Rows are points. A path goes straight from each point to the next, and from the last back to the first. The post is the endless flat space through its rows: a point in 2 columns, a line in 3, a plane in 4, and so on, so that a path can go around it. Count how often the path circles the post. Going back the other way cancels.

Post (1 x 2)
| -1.9 | -1.2 |
Path (9 x 2)
| -2.6 | -3.1 |
| -1.5 | -3.5 |
| -1.8 | -6.4 |
| -3.1 | -3.7 |
|  0.6 | -7.2 |
|  1.8 |  0.2 |
| -0.6 |  0.7 |
| -5.4 |  4.3 |
| -5.4 | -0.7 |
Times around: 1

Post (2 x 3)
|  2.0 | -3.4 | -2.2 |
| -4.0 |  1.8 |  3.8 |
Path (15 x 3)
| -3.2 | -4.8 | -0.4 |
| -2.3 | -3.6 | -7.7 |
| -0.6 |  1.1 | -1.5 |
| -0.6 |  1.5 |  2.0 |
|  1.3 |  0.6 |  7.0 |
| -1.7 | -2.9 |  4.9 |
|  0.9 | -3.0 |  3.3 |
|  2.8 | -2.7 |  3.5 |
| -2.8 | -1.6 |  5.3 |
| -3.5 | -7.9 | -1.1 |
| -3.1 | -2.1 | -5.5 |
| -0.7 |  2.0 | -5.3 |
|  3.8 |  0.4 | -2.2 |
| -1.7 |  1.0 |  4.2 |
| -1.2 | -5.1 |  5.9 |
Times around: 2

Post (5 x 6)
| -4.9 |  4.3 | -1.5 |  4.0 |  0.4 |  6.6 |
| -1.0 |  4.3 |  4.3 | -1.3 | -2.7 | -3.7 |
| -0.4 | -5.6 |  2.8 | -1.7 | -2.8 |  1.5 |
|  1.3 |  0.6 |  6.7 |  0.0 |  1.0 | -1.4 |
| -1.1 | -2.0 | -1.7 | -2.4 |  0.6 | -0.6 |
Path (11 x 6)
| -2.2 |  0.2 | -2.2 |  3.0 |  6.4 |  1.4 |
| -7.3 |  6.3 |  2.2 |  0.7 | -6.2 | -0.6 |
| -2.3 |  1.8 |  4.4 | -0.3 | -1.8 |  3.2 |
|  2.3 | -2.6 | -5.1 | -3.8 |  2.1 |  2.6 |
|  3.0 |  6.3 |  7.0 |  2.3 | -1.0 | -1.7 |
|  0.1 |  1.1 |  7.4 |  1.0 | -3.2 |  8.0 |
|  3.8 |  2.5 |  2.0 |  1.6 |  2.4 |  3.4 |
|  2.2 |  0.4 |  7.3 | -1.0 |  0.8 |  4.2 |
| -5.7 |  5.8 |  2.0 | -3.3 | -3.0 | -1.8 |
| -0.4 |  0.1 |  5.8 |  4.4 |  3.6 | -0.1 |
| -1.5 | -0.9 | -1.1 |  1.9 | -4.1 |  2.9 |
Times around: 0
